Each row is a point. Each copy is the shape, with its points in the same order, turned, moved and blurred by noise. Is it also mirrored, or only turned?

Shape (8 x 2):
[[ 3.4  5.7]
 [ 1.7 -2.6]
 [ 1.6 -1.5]
 [-1.2 -2.3]
 [ 2.0 -2.4]
 [-0.8  0.3]
 [ 6.1  0.4]
 [ 1.2  6.7]]
Copy 1 (8 x 2):
[[-7.0  0.2]
 [ 1.9  0.9]
 [ 0.3  0.0]
 [ 2.4 -2.9]
 [ 2.3  0.4]
 [-0.3 -2.5]
 [-1.6  3.8]
 [-7.0 -1.6]]
Copy 1 is: only turned
Copy 2 (8 x 2):
[[ 6.4 -3.5]
 [ 0.5  2.9]
 [ 1.0  1.7]
 [-1.9  1.1]
 [ 0.8  2.7]
 [-0.3 -1.0]
 [ 5.9  2.5]
 [ 4.8 -5.2]]
Copy 2 is: mirrored
Copy 3, 8 rows:
[[-1.5  5.7]
 [ 2.9 -1.8]
 [ 2.3 -0.9]
 [ 0.7 -3.3]
 [ 2.7 -1.1]
 [-1.1 -0.9]
 [ 3.9  3.3]
 [-4.0  4.9]]
Copy 3 is: only turned

Shape (9 x 3):
[[-1.3  0.1  0.1]
 [-0.2 -1.5 -0.7]
 [-1.0 -2.9  3.2]
 [-1.3  3.2  0.0]
 [-1.6 -3.3  4.9]
 [-1.1 -2.7 -0.5]
 [ 7.9  5.7  7.6]
 [-0.5 -2.7 -0.5]
 [ 0.4 -1.4  0.2]]
Copy 1:
[[-0.8  2.3 -0.7]
 [-2.4  0.1 -0.8]
 [-3.8  1.5  3.4]
 [ 1.9  2.5 -1.4]
 [-4.3  3.2  4.3]
 [-3.8  0.1 -0.7]
 [ 8.3 -1.0  8.2]
 [-4.0 -0.7  0.0]
 [-1.9 -0.1  0.0]]
Copy 1 is: only turned
Copy 2:
[[-1.5 -0.6 -0.9]
 [ 0.0 -0.2  0.7]
 [ 1.9 -1.7 -3.0]
 [-4.5  1.2 -1.4]
 [ 2.7 -2.0 -4.7]
 [ 0.5 -1.8  0.3]
 [-0.2 10.5 -7.7]
 [ 0.7 -0.9  0.7]
 [ 0.3  0.7 -0.1]]
Copy 2 is: mirrored
Copy 3, 9 rows:
[[-0.7  0.4  1.0]
 [ 0.1  0.6  3.1]
 [-3.0  3.0  3.3]
 [ 0.4  0.5 -1.7]
 [-4.9  3.9  3.5]
 [-1.0  0.0  3.8]
 [ 3.3 12.1 -3.8]
 [-0.5  0.8  4.1]
 [ 0.0  1.5  3.1]]
Copy 3 is: only turned
Copy 4, 9 rows:
[[-0.1 -1.0  1.3]
 [ 1.4 -1.0 -0.8]
 [ 2.8  0.9  1.9]
 [-3.2 -2.1  1.1]
 [ 3.6  1.6  3.6]
 [ 2.9 -1.1  0.1]
 [-7.5  9.2  2.2]
 [ 2.4 -0.6 -0.7]
 [ 0.9  0.0 -0.3]]
Copy 4 is: only turned

Shape (7 x 4):
[[-1.5 -1.4 -2.6  1.5]
 [ 0.2  1.7 -2.6 -3.1]
 [ 4.8  1.4 -3.0  0.0]
 [-5.7  0.4 -0.9  5.7]
 [ 4.3  0.2  0.2 -0.1]
 [ 3.1  1.8  2.0 -3.1]
 [-7.6 -4.2 -1.6  2.9]]
Copy 1:
[[-0.3  2.0  2.3  3.9]
 [-2.3  0.6 -2.5  1.7]
 [-4.8 -2.8  1.1  2.2]
 [ 5.5  1.6  2.7  6.8]
 [-2.9 -2.9  1.8 -0.1]
 [-1.6 -2.8 -1.6 -2.1]
 [ 4.5  6.9  3.7  4.7]]
Copy 1 is: only turned
Copy 2 (7 x 4):
[[ 1.3  1.8 -0.8  1.4]
 [ 2.1  1.1 -2.5 -3.5]
 [-2.1  4.8 -0.8 -3.4]
 [-1.3 -1.2 -5.9  5.6]
 [-1.7  2.6  1.8 -2.1]
 [-1.9  0.0  1.4 -6.1]
 [ 2.6 -2.7 -2.2  6.4]]
Copy 2 is: only turned
Copy 3, 7 rows:
[[ 1.3  3.0 -1.5  2.0]
 [ 3.9 -1.5 -0.3 -0.7]
 [ 1.0 -4.1 -4.0  1.6]
 [-2.0  5.3  2.7  2.2]
 [-1.2 -2.7 -4.4 -1.0]
 [ 0.9 -3.5 -2.4 -4.3]
 [ 1.1  9.2  1.0  1.6]]
Copy 3 is: only turned
Copy 4 (7 x 4):
[[ 1.8  1.1 -0.6 -1.3]
 [-2.8 -1.8  0.7 -0.5]
 [ 0.2 -1.2  5.4  2.3]
 [ 5.7 -2.3 -2.1 -4.9]
 [ 1.4 -1.0  2.9  3.5]
 [-1.4 -3.8  1.3  4.5]
 [ 4.1  1.8 -5.9 -4.6]]
Copy 4 is: mirrored
